Each row of a before or after table is a point. The points were changed in one or more steps. Then noise was added and the rows were shuffled. The steps act on how far a point lies along the listed directions, d1 being the first. What was done? A step turns or swaps two directions, mirrors them in a line or flattens them onto one, adds a multiple of one to another, or multiplies one. Angles are multiples of 10 degrees, from the lower direction toward the higher: turns from -170 to 170, lines from 10 to 170 but not 90. Use the fewest steps. Two steps may share a direction if one is a turn and the other turns, adds or multiplies; they go together, in the order done. Otherwise the lowest direction goes first.
(in the rows, 128 means zero)

Directions:
(1): [169  93]
(2): [93 87]
Before (11 x 2):
[[139 160]
 [139 118]
 [120 113]
 [167  97]
 [123  92]
 [140 148]
 [175 119]
 [ 98 117]
 [163 144]
 [130 121]
 [121 135]]
After:
[[125 115]
 [ 98  87]
 [ 84  47]
 [137 117]
 [206 197]
 [168 100]
 [206 155]
 [171 180]
 [ 62  74]
 [180 211]
 [121 134]]
Steps: multiply d2 by 3

Directions:
(1): [149  67 140]
(2): [112 135 191]
(3): [ 68 104 116]
Before, 13 rows:
[[152 151 130]
 [160 100 138]
 [ 88 138 102]
 [175 149   7]
 [146 137 152]
 [131 108 142]
 [144 159 151]
 [146 136 141]
 [154 150 134]
 [ 72 131 111]
 [141  95 161]
 [164  97 115]
 [170 105 136]]
After, 13 rows:
[[100 126 112]
 [117 120 110]
 [119 118 100]
 [101 123 108]
 [162 164 154]
 [140 115 123]
 [ 33 132 215]
 [109  91 120]
 [146  99 109]
 [109  98 145]
 [143 160 155]
 [120  95 123]
 [111 130  94]]
Steps: multiply d1 by 0.7; turn d2 and d3 by -160 degrees

Directions:
(1): [146 157  84 187 144 171]
(2): [108 162  60  90 110 102]
(3): [115 177 151  98 195 141]
(4): [197 176 149 124 102 105]
(5): [159  98 104 142 182  72]
(6): [174  95 106  77 137 176]
Before, 13 rows:
[[118 147 202 154 149 213]
 [124 171 171 164  95 191]
 [152 136  92 160 199 194]
 [130 112 175 178 156 146]
 [143 119 172 158 128 197]
 [139 121 171 139 144 167]
 [123 142  82 112 127  86]
 [190 118 146 136 174 166]
 [148 140  82 153 139  70]
 [164 100  64  98 121  64]
 [135 158 100  77 141  62]
 [ 76 125 107 103 125  67]
 [157 162 197 171 161 170]]
After:
[[156  98 157 148 158 137]
 [183 127 177 184 182 127]
 [105 176 116  59  74 162]
 [127 112 173 178 153 149]
 [116 187 121  63 122  97]
 [104 199 129 121 104 145]
 [ 98 173  99  97 107 121]
 [ 62 147 119  92 113  87]
 [170  82 145 174 150 151]
 [180 132 156 130 169 183]
 [149 142  94 158 197 200]
 [177  97 123 204 139  97]
 [172  75 151 196 193 115]]
Steps: mirror d3 and d5 in the line at 20 degrees

Directions:
(1): [141 116 147 175 199 131  91 187 144]
(2): [119 106 161  46 113 155 119 188 136]
Before:
[[136 128 113 175 149 111 127 122 126]
 [123 147 132 126 117 128 133 126 129]
 [129 131 131 117 128 130 130 143 132]
 [144 126 103 226 167 107 112 107 129]
 [135 127 146 129 139 122 117 155 132]
 [128 126 138 117 138 128 128 149 143]
 [131 130 125 168 153 123 115 131 126]
 [122 127 138 117 134 136 121 128 145]]
After, 8 rows:
[[135 126 131 182 176 124 103 150 130]
 [139 124 151 141 157 122 107 169 137]
 [130 124 141 124 149 128 122 158 146]
 [123 127 138 118 137 137 119 131 146]
 [139 126 117 186 166 112 119 136 130]
 [129 130 131 119 130 130 128 145 132]
 [150 119 113 250 201 108  94 136 137]
 [122 148 129 120 111 127 136 120 128]]
Steps: multiply d1 by 2

Directions:
(1): [162 205 189 152 136 168  77 132 135  90 140 134]
(2): [174 109 122 136  79  52  90 143 125 104 159 185]
(3): [100 138 107 131 185  99  49 125  78 158  83 143]
Before, 9 rows:
[[105 117 110 126 127 179 225 111 160 136 133  85]
 [133 100 120 110 111 137 198 107 154 131 147 118]
 [ 68 137 117 125 179  91  56 108  77 157  76 154]
 [173 231 223 172 147 205  60 131 151  73 118 127]
 [106 130 140 123 157 161  91 129 109 155  97 123]
 [ 99 107 115 109 124 179 214 111 157 125 122  55]
 [171 177 206 148  75 184 120 123 164  95 134 110]
 [ 89 202 166 136 221 173  90 122 109 172  87  94]
 [127  92 107 106 129 120 155 143 127 139 104 135]]
After, 9 rows:
[[113 115 118 109 155 145 144 139 121 144  88 121]
 [103 110 149 112  80 166 232 108 175 114 155 103]
 [108 123 105 117 174 103  97 106  95 158  98 139]
 [ 98  75  64 112 146  55  94 120  88 153  91 129]
 [100  91  61 129 157  64 104 119  89 164  98 153]
 [137  79 129 114  85 135 160 137 147 136 145 133]
 [160  75 120 118  55  62 206 143 171 135 184 147]
 [178 138 160 149  73  76  42 130 116 114 121 170]
 [224 125 166 160  41  69  89 150 164  59 173 199]]
Steps: turn d1 and d3 by -160 degrees; turn d1 and d2 by -120 degrees

Directions:
(1): [135  51  74 135 145 162 106 114 129 126 160  71 156  64]
(2): [174 123 104 152 188 166 105  45 115 144 111 163 104 173]
(3): [177  66 172 107 164  55 130 134  95 100  76 112 125 123]
(4): [ 72 117 114 153 123  51 118  70 105  93 189 145 148 149]
(5): [ 60  94  60  83 145 125 159 148  95 151  90 144  79 145]
(6): [ 90 128 145 110 179 115  95 134 150 194 104 161 216 118]
Before, 9 rows:
[[ 85  91  53 115 116 188 166 123 107 140 153 140  65 149]
 [118  87  69 144  72 120 154 125 114  92 183  68  83  93]
 [172 148 121 146 110 223 124 116 147 142 129 132  94 141]
 [132 127 167 118 128 116 126 171 125 144 106 131 159 112]
 [ 94 126 127 161 142  94 139  55 136 102 166 188  94 188]
 [  7 188 126 130 123 141 125 145 163 183 165 155 175 143]
 [ 67 119 118  90 112 120 148 132 128 151 117 124 119 125]
 [ 60  83  48  96 106 152 159 167  88 141 100  98 113 120]
 [ 78  46 102 102 166 136 115 119  83 135  71  94 135 116]]
After (9 x 14):
[[112  82 172 130 117 118 101 146 120 107 114  62 193  79]
 [128 147 176 136 102 127 121 109 152 129 150 118 156 116]
 [167 140 163 165  69 152 111 147 147 100 167  66 193  86]
 [163 125 158 136 164 138 112 128 117 152  96 150 151 132]
 [113 134  94 106  91 204 154 169 131 147 115 122  81 129]
 [170 103  96 174  87 136 130  84 128  87 196  77  96 103]
 [ 39 121 133 130  97  62 164 126 139  92 169 163 103 156]
 [117 130 144 141  51 159 157 173 151 105 206  94 134  90]
 [ 61 202 155 162 136 160 100 101 172 178 176 164 191 148]]
Steps: turn d2 and d5 by 130 degrees

Directions:
(1): [137 158 117 177 116 188  55  99  46 167 106 120  91 181 104 117 102 151
 112 112]
(2): [152 155 174  34  45 148 106 119 116 117  94 142 158 114 151  98  81  96
  92 136]
(3): [ 87 102 102 169 115 137 163 105 129  59 137  74 171 178 130 150  57 106
  69 153]
Before, 11 rows:
[[101  93 137 120 119 100 166 115 160  92 156 121 135 110 141 135 119 104
  118 150]
 [112 117 130 117 122  85 171 136 166  96 135 104 147 107 145 160 105 114
  121 153]
 [149 151 152  69  99 127 113 150 122 134  94 136 142  89 150 119 120 125
  129 131]
 [114 128 157  72 110 122 160 139 171  87 117 137 160 118 153 142 125  92
  104 148]
 [107  99 125 117 136 119 167 132 162  85 130 113 170 100 158 135 118 112
  114 129]
 [120 122 142  96  90 126 148 130 146  99 130 139 148 125 143 118  75 107
  102 153]
 [115  91 104 189 198  62 182 152 180 126 169 120 125 108 121 148 188 164
  143 118]
 [125 119 142 126 134 106 162 130 160 102 150 101 172 132 123 136 117 113
  114 126]
 [161 141 149  82 144 100 141 132 158 144 127 151 123  77 145 136 161 114
  150 130]
 [187 177 143 150 185 135  42 162  94 247 104 203  17  94  96 105 230 177
  236  86]
 [135 128 109 157 159 132 100 106 120 183 132 139 100 129 113 130 178 170
  155 121]]
After:
[[120  94 104 187 198  59 177 153 178 134 169 124 123 103 121 147 194 166
  148 114]
 [118 129 159  67 111 120 156 141 172  92 117 142 157 115 153 140 132  93
  113 146]
 [150 155 150  70  97 128 109 149 118 136  92 138 143  90 147 117 121 126
  131 128]
 [116 118 132 110 123  81 171 141 172 100 137 109 143 100 147 158 112 115
  127 151]
 [111 100 128 110 136 114 165 136 165  88 126 118 168  92 160 135 125 115
  120 127]
 [131 129 107 163 158 136  97 102 115 182 132 135  98 134 110 132 173 171
  152 122]
 [185 182 135 169 181 150  29 153  73 250  99 194  12 114  90 105 216 182
  224  85]
 [103  95 139 115 119  97 166 120 162  94 156 127 134 103 141 135 126 105
  125 150]
 [129 117 144 121 134 103 162 133 164 103 151 104 172 126 124 135 122 115
  120 124]
 [121 120 145  94  91 122 153 133 150 102 130 141 149 122 144 117  77 107
  105 152]
 [165 144 149  83 145 105 133 132 153 152 123 152 116  79 143 134 164 117
  153 127]]
Steps: turn d1 and d3 by 10 degrees

Directions:
(1): [141 112 177 133 133 135 185  80 185 178 143  67 141 100 150 249 120 102
 119 143  85 140 117 141 127 151 173 100 157 135 115 145]
(2): [180 177 179  98 164 102 177 176  90 217 154 172 117 105 155 115  82 167
 141  90 114  91 130 116 120  81 123 131 113  93 109 175]
(3): [164 133 183 178  63 125 141  94 149  90 179 204 109  85  84 158 160 176
 153 150  89 117 145 119 125 122  57 153 124 169 150 123]
(4): [119 125 153 151 128 128  96 146 198 149 188 164 138  73 204  60 115  85
 120 141 146  69  85 121 164 186 152 110 135 145 150  90]
(5): [137  89 134  94 156 217 141 108 112 136 140 111 143 112  93 108 142 175
 178 103 138 134  29 150 169 175 128 186  95 157 100 164]
Before (14 x 32):
[[126  97 134 144 115 168 112 113 156 130 186 127 139  95 141 119 149 114
  127 163 139 101  75 138 167 176 119 135 122 134 149 129]
 [154 167  87 107 138  58 161 158  48 142 107 140 106 144 107 141 121 143
  125 130 133 156 209 105  90  51 105 110 121  60 131 147]
 [151 141 133 134 138 152 121 139 136 130 155 174 119 116 119  79 130 151
  139 104 139 129  99 119 153 142 110 156  95 152 122 124]
 [159 150 138  78 134 118 173 136  84 153  93 129 122 140  85 157 118 165
  133 105 109 155 166 120  85  80 107 124 116  86 107 165]
 [162 112 194 157 131 197 163  81 172 127 202 165 156  80 122 156 150 150
  179 144 104 116  78 143 138 184 122 149 118 174 104 129]
 [126  72 155 127 109 204 120  59 192 128 170 121 139  85 114 175 139 144
  166 163 115 137  55 162 180 203 149 165 141 176 129 117]
 [107  88 128 132 129 187  88 103 130  77 142 126 122 121 115  78 161 137
  154 137 164 133  63 148 163 214 106 170 126 176 124 122]
 [158 134 161 158 115 147 133 101  77  82 156 184  86 123  94 111 166 139
  151 119 129 140 125 122 125 125  87 144 122 146 151 134]
 [127  84 123 158  96 188 142  57 167  85 153 136 145 102  88 166 159 171
  148 143 119 152  63 127 138 199 112 170 148 174 127 121]
 [164 170 125  71 157 118 155 182  13 148 118 169 116 157  87  95 100 188
  144  91 116 138 165 131  94  50  76 154  92  96 103 197]
 [114  82 147 128 120 168 126 105 164 106 144 132 125 106 102 127 137 132
  155 128 153 142  73 124 161 176 120 146 138 169 134 112]
 [151 147 133 138  98  95 151 164  74 128 142 187 105 135 112 111 116 181
  161 116 112 121 194 118 107  74  76 131 123 132 130 144]
 [157 171 142 101 132  68 145 195  59 175 126 155  92 148 145 101  98 160
  140 105 123 129 175 128  85  60 109 115 116  66 132 147]
 [146 135 128 131 101 106 124 122 119 109 133 160  99 135 117 129 143 143
  136 129 112 131 149 104  95  92 106 149 120 112 130 127]]
After (14 x 32):
[[120 104 144  87 171 156 143 145 134 170 131 116 131 116 138 106  99 128
  149 100 165 128  64 123 159 157 153 135 133 133 114 136]
 [121 108  96  84 193 175 160 128 118 188 111  78 160 137 155 123  91 143
  128  92 153 139  43 129 137 173 188 144 144 104  89 157]
 [127 108 128 116 150 161 121 138 136 170 174 112 141 105 164 104 123 107
  121 142 151  94  68 137 165 165 147 125 119 108 134 142]
 [115 118  89 117 120 115 105 121 121 100 101 112 110 160 130 120 140 110
  120 131 135 147 142 111  98 109 140 137 125 103 125 114]
 [124 122  98 129 142 162 101 131 144 110 132 137 128 135 124  75 137 125
  126 111 157 146  93 128 156 161 130 150 103 151 124 109]
 [131 132  70 149  88  77 132 111  85  62 108 137 106 145  70 163 167 132
  125 166 129 179 213 110  96  83  80 117 129 101 154 110]
 [106 104  75 134  81 155  91 101  75   8 100 137 125 173  31 127 177 152
  134 152 122 186 170 144 105 111  56 159 111 162 138 129]
 [108  92 123 115 187 208 135 103 160 143 141  73 180 132 160 127 131  89
  150 132 150 137  61 155 145 204 196 124 127 141  86 120]
 [128  95 143  68 183 189 138 113 153 214 144  87 147 107 165 144  84 129
  154 121 137 121  42 161 177 179 203 146 135 121  99 149]
 [ 82  99  56 141  95 123  99 135 100  62  92 106 124 179 107 108 146 118
  134 142 145 164 185 133 115 124 118 117 138 145 138 101]
 [127 111 111 114  91 140 138  91 118  74  85 110 127 149  57 173 163 145
  129 139 110 181 169 126  89 116  96 128 126 123 128 128]
 [132 126 144  84 188 167 124 157  90 167 141 127 121 121 157  56 109 148
  154  95 168 108  56 143 157 180 135 160 117 129  99 163]
 [111 113 106 168  49 101  88 115 120  41 121 139  96 154  87 134 174 136
  137 166 121 171 181 141  92 116  77 126 133 133 169  84]
 [111 117  96 119 166 159 110 122  66  95 100 101 106 171 129  87 147  82
  124 107 169 159 110 135 130 143 154 120 130 118 135 125]]
Steps: turn d2 and d3 by 150 degrees

Directions:
(1): [ 59  77 155 111 135 154 171 113  40 141  77 143  92 111 151 124 116 144
  71 176  92 125  49 122  94 146 211  94 145 139 165  93 127 144 119 119
 213 120 129 144 160 141 167 136 108 158 116 132]
(2): [147 152 149 185 160 173 167 120 117  93 171 158 115 107  93 143 136  90
 151  78  71 126 127 144 163 126 138 106 179 153 137 133 124 117 170 194
  86 151  91 123 249 108 152 113  42 154 125 118]
(3): [193  83 112 150 103 147 134  94  93 186  80  95  96 137 142 125 175 110
 134 102  86 134 176 103 151 156 116 158 108 164 192 135  78 104 124 142
 148 221 127 141  95 109 116  83 152 144  40  72]
Before, 11 rows:
[[180 182 122 149 136 125 101 145 192 113 175  94 149 133  95 130 129 111
  163  80 168 137 185 146 150 104  68 154 123 134  95 141 151 115 137 159
   60 127 110 111 125 112 114 126 126 117 150 120]
 [160 115 131 148 130 176 145  99  94 123 113 150  99 112 112 143 136 118
  133 113  81 124 133 128 146 136 143 130 137 154 162 120  94 100 135 139
  138 151 113 126 192 123 137 108  88 175  96 116]
 [176 164 126 133 108  91  79 155 184 129 139 113 143 142 131 128 131 131
  147 102 172 149 181 123 162 118  65 167  94 113  93 165 127 114 136  96
   83 113 132 112  55 126  89 143 164 114 141 119]
 [140 101 128  96  88  89 107 128 120 165  88 100 134 162 155 136 137 167
  124 170 191 149 150  94 112 132 105 150  99 124 131 123 125 126  95  86
  163 118 161 134  33 131 113 138 202 109 114 118]
 [158 118 101 106 126  92 113 113 168 139 112 119 135 151 121 132 143 127
  155 112 159 121 160 106 133 114  85 158  93 127 135 133 113 107  87 114
  130 143 127 136  43 137  94 130 178  96 125 111]
 [203 136  68  94 104  92  68 136 202 161 117  73 155 165 138 122 153 142
  173 113 179 148 229 119 131 136  57 170  75 105 122 153 117  89 105 105
   89 155 136 118   7 125  58  99 201 110  91 104]
 [115 109 131 122 116 114 128 105 129 136 119 128 124 112 144 111 137 118
   98 134 127 135 134 123 129 104 137 137 110 134 137 116 136 137 120 141
  147 135 129 147 123 152 123 119 142 115 124 134]
 [176 156 134 176 153 148 151 123 137 103 177 148 145 116 109 122 104  90
  154  90 112 119 156 150 170 120 144 110 174 146 100 123 134 117 160 172
   75 128 100 120 207 134 149 130  52 131 140 114]
 [195 112  99 138  89  84  93 123 169 176 110  89 142 149 144 129 160 121
  143 104 148 140 202  92 138 134  70 174 110 119 147 159 106 113 112 118
  115 172 142 113  31 109  84  89 201  93  82  82]
 [ 94 124 128  95 116  95 109 150 139 148 116 108 119 137 157 125 128 159
  119 164 166 118 110 119  98 118 130 140  95 101 125 108 151 138 110  89
  147  92 142 131  65 163 117 146 194 118 141 157]
 [143  80 130 160 141 157 179 108  89 122 122 146  73 120 125 152 167 104
  120  89  59 131 116 120 146 152 168 127 158 156 167 119 117 116 134 155
  161 187 114 144 190 109 146  86  90 157  93 101]]
After:
[[146 103 126 123 121 164 139 101  86 130  89 137 100 116 128 135 133 134
  114 133  97 125 121 125 133 137 152 130 119 145 163 115  92 102 116 116
  163 143 125 124 156 128 139 113 110 168  95 114]
 [215 146  79 112 110 106  74 139 210 148 138  78 154 161 125 126 155 128
  183  91 165 144 237 127 146 132  51 165  92 116 118 156 116  84 118 126
   73 163 124 114  39 120  60  97 177 114  89 100]
 [126  66 124 138 133 146 168 109  79 134 103 139  72 125 137 146 160 115
  108 109  77 130 105 115 127 151 178 128 143 147 172 117 118 124 115 130
  188 178 128 149 155 119 141  91 117 155  94 107]
 [144 127 124 129 131 118 135 126 118 130 131 136 145 128 141 111  99 119
  125 136 142 119 139 140 138 128 160 117 144 132 104 109 138 130 130 119
  125 113 128 127 132 151 143 137 106 118 139 121]
 [169 131 134 139 111 112 119 124 134 141 129 123 137 154 126 148 145 138
  155 123 159 150 164 106 141 125  92 143 127 139 127 135 122 116 124 133
  110 134 137 127 105 116 117 127 150 118 111 110]
 [204 126 101 156  96  92 102 122 171 166 125  94 142 147 135 134 164 115
  155  92 138 139 209  99 146 134  70 171 123 122 147 166 104 109 121 136
   97 179 136 112  54 103  86  82 181  95  83  85]
 [125 113 133 129 119 119 135 107 132 137 127 127 122 110 138 112 141 110
  105 120 123 138 139 125 138  99 139 139 114 136 139 116 136 133 124 149
  138 140 127 145 137 148 121 118 136 120 121 133]
 [120 148 132 132 135 115 121 147 153 123 149 124 112 128 133 128 133 138
  143 123 143 114 125 129 123 114 116 136 117 111 122 121 151 128 134 128
  107 107 121 122 129 146 123 132 153 126 146 153]
 [160 169 120 126 126 111  93 148 184 129 149  84 149 138 109 122 122 127
  147 101 185 136 175 139 135 105  77 155 109 127  99 135 155 120 120 129
   93 120 120 122  81 117 112 131 156 109 148 126]
 [172 130 103 120 133 104 119 115 175 128 127 129 133 148 112 140 145 115
  165  98 149 119 167 112 147 110  81 158  98 137 136 135 116  98 101 126
  108 149 117 135  73 131  96 124 159  98 125 109]
 [181 176 129 139 113  95  79 155 184 125 144 112 143 136 128 129 132 132
  147 101 171 147 182 130 165 122  67 168  97 113  95 164 120 112 139  98
   80 117 128 106  64 128  91 144 158 113 139 118]]
Steps: flatten d1 and d2 onto the line at 20 degrees

Directions:
(1): [114 180  77 167 121 170  95 166 148 128  84 134 107 115 105 164 207 195
  86 163 173 121  80 145 117  99  76 170  42 163 123 123 178 157 123  58
 144 160 149 160 164 151 113  93 141 147 135 130 144  29 125  80  94  88
 109 134 131 126  79 106 107 148 110 173]
(2): [169 105 195  99 116 204 129 156 188 196 113 112 135 140 137 138 153  77
 134 114 158 120 126 106  72 184 156 121 180 103 227 126 166  63 169  82
 165 135 104 164 135  72 103 148  91 139 112 153 158 109 108  68 114 121
 186 160 117 150 100 102  91  68 110 135]
(3): [152 140 169 124 159 108 140 114 119 126  60 121  90 162 150  87 105 186
   7 138 173 134 179  72 105 141 120 151 123 229 130  94 157 181 168 129
 132 102 201  96 172 101 140 181 131 156 124 160 149 178 114 142 179 163
 142 167 151 120 137 107 127 103 131  82]
(4): [ 48 123 135 111 168  97 184 136 127 156 102 188 120 115 222 129 147 111
 168 135 130 112 202 164  65 145 158 119 123 176 108  97 105  90 135  71
  92 156 108  99 145 163 137 158  15 120 128 102 116  79 117 138 132 104
  69 147  98 102  82 132 112 178 145  82]
Before (10 x 64):
[[ 93 127 152 109 152  72 168 109  89 107 123 139 108 144 154  93  65 107
  112 115  99 146 199 116 115 136 142 115 170 149 118 119  84 136 137 166
  103  98 131  91 107 136 138 183 116 117 131 130 107 193 125 177 158 153
   95 130 126 113 150 139 138 158 166  78]
 [171  95 189  97  95 165 120 134 153 128 175 102 146 131 106 112 113  65
  161  97  96 138 101  89 124 172 153 104 213  24 192 164 126  67 132 142
  152 110  86 163  96  77 112 135 144 133 140 153 131 195 126 120 115 131
  184 138 117 168 134 145 138  80 125 148]
 [147 138  74 153  93 166  94 131 142 116 146  99 116 102  87 132 175 148
  150 134 139 128  73 148 157  93  93 142  72  98 131 160 131 138 109 121
  142 130 124 130 107 118 118  90 187 121 143 128 141  77 128 109  92 116
  149 124 130 124 129 137 132 132 123 180]
 [126 136 161 142 131 176 120 166 147 169  70 131  95 123 151 155 156 147
   46 164 178 129 131  99  59 150 125 155 110 184 160  84 182  99 166  40
  140 122 176 128 167  93 106 132  87 151 128 153 152  80 103  91 147 110
  130 166 127 114  80 114  84 118 114 133]
 [ 89 108 176  96 156 108 142 122 134 170 139 147 158 143 173 117 111  87
  183  83 108 126 183 147  89 190 196  93 202  98 156 119 100  76 125 106
  118 129  69 112 117 130 127 140  51 119 117 119 132 127 118 116 116 122
  127 123  90 121 106 163 131 139 152  76]
 [168 146 123 128 116 146  92 111 134  96 123  88 117 173  65 123 121 153
   74 142 158 132  98  71 160 133 100 148 122 129 138 147 135 167 129 154
  141  96 154 138 134 106 132 128 200 143 122 164 137 185 132 132 160 164
  180 145 153 128 171 117 135  98 117 136]
 [ 87 125 132 138 115 180 119 187 181 199 125 157 109 115 161 158 216  91
  187 127 152 119 130 139  75 152 159 142 128 120 179 114 164  48 134  32
  136 174  94 152 143 121 113  99  46 139 124 131 162  28 101  85  74  83
  119 146 114 108  69 101  93 121 115 140]
 [101 125 111 143 127  95 116 100 116 116 156 132 139  89 126 136 126 117
  181 126 107 114 126 168 149  97 115 103 108 109  73 123  91 113 112 162
   99 130 112 121 107 180 129  77 125 108 134 102 116 108 140 155 106 102
  119 117  94 115 130 155 154 169 120 132]
 [ 71 128 129 113 132 138 168 143 163 171 119 155 134  93 181 161 168  76
  211 135 117 124 134 170  80 158 155 101 131 109 137 108 128  51 142  65
  124 151  62 137 120 136 122 132  42 135 123  95 101  52 124  83  91  89
  109 140  73 132  74 110 112 160 118 111]
 [139 154 119 132 136 169 129 149 161 156  69 130 109 142 142 118 143 187
   72 132 170  95 143 114  94 133 101 156  75 186 133 101 162 161 161 102
  133 133 161 130 184 118 121 141 135 134 141 166 140  93 124  86 147 118
  123 164 126 118  98  93 125 128 124 106]]
After:
[[170 142 143 152 113 159  81 119 152 136 108  90 119 114  84 134 149 156
   83 134 165 119  94 115 135 113  88 133 100 137 136 116 157 138 150 139
  145 119 156 153 139 128 112  86 171 140 126 145 155 110 128 106 110 112
  179 146 117 136 124 119 132 106  95 155]
 [109  77 194 103 145 101 167 117 107 154 134 141 124 125 189 119  64  70
  125 126 108 136 192 105  81 168 185 103 195 139 133  91 102  65 153 124
  103  93 139  80 119  95 130 163  59 118 125 132 117 181 112 164 182 147
  120 145 117 105 135 153 117 127 143  78]
 [170  88 186 117 123  92 122 104 114 133 153 101 107 164 123  71  68 101
   99  94 115 151 172  51 156 151 174 120 206 136 145 119 123 128 144 197
  129  84 161  88 117  72 148 152 149 138 121 164 153 249 113 184 166 189
  171 137 163 113 195 124 154  67 137  80]
 [ 71 130  93 114 124 141 134 134 144 128 161 151 145 129 133 164 163  80
  229 140 119 109 119 159 120 138 138 120 123  77 122 151  89  78  99  96
  104 148  65 143 110 163 128 106  88 110 126 110 107  88 134 125 115 107
  112 127 103 111 115 139 118 166 128 138]
 [105 138  87 143 110  78 114 109  84  45 187 131 135 107  96 113 108 140
  159 124  64 145  93 131 188  91 108 120 124  61  62 167  86 148  75 175
  106 115 112 126  93 162 139  98 184 121 162 116  92 181 151 183 119 123
   97  96 126 138 151 175 178 171 144 152]
 [121 163 120 149 158  66  95  98  85  87 103 115 120 161 104  92  95 215
   45 112 131 146 148 108 163 126 122 140 119 172  81 116 124 210 111 159
  121  96 165  93 146 145 145 126 173 144 131 139 135 174 132 152 148 153
  120 111 139 114 150 160 166 147 151  89]
 [ 72 186  92 153 146 114 133 150 108 105  77 150  85 128 131 133 152 181
   70 155 145 138 146 137 105 101  84 159  74 187 106 113 134 169 128  91
  118 133 152 123 144 167 124 144 129 136 139 128 123  83 124 127 121 107
   69 132 128 109  96 118 117 185 148 126]
 [178 131 162 123 131  95 133  85 118 104  98  82 106 147 105  91  70 150
   46 126 130 157 133  66 157 141 125 121 150 162 120 107 144 171 164 186
  146  70 168 101 129  79 144 167 186 161 122 150 117 225 133 138 169 179
  175 145 137 143 175 106 156  90 119  84]
 [120 100 161  90 143 142 172 130 157 178 117 145 139 139 189 105  97  96
  166 100 123  91 191 131  78 169 163 109 155 133 147 106 109  93 159 131
  113 126 106 110 145 111 128 166  75 106 133 149 120 135 125 113 156 129
  124 157 102 116 115 116 131 129 140  70]
 [169  98 132 119  92 177 114 125 159 147 165  92 131 111 106 118 145  85
  182 108 128 128  99 132 135 135 135 114 144  65 179 161 119  89 130 136
  149 119  98 130  90  81 115 118 157 115 130 138 145 118 122 108 101 132
  183 135 121 134 140 139 126  97 125 160]]
Steps: turn d1 and d2 by 120 degrees; swap d3 and d4
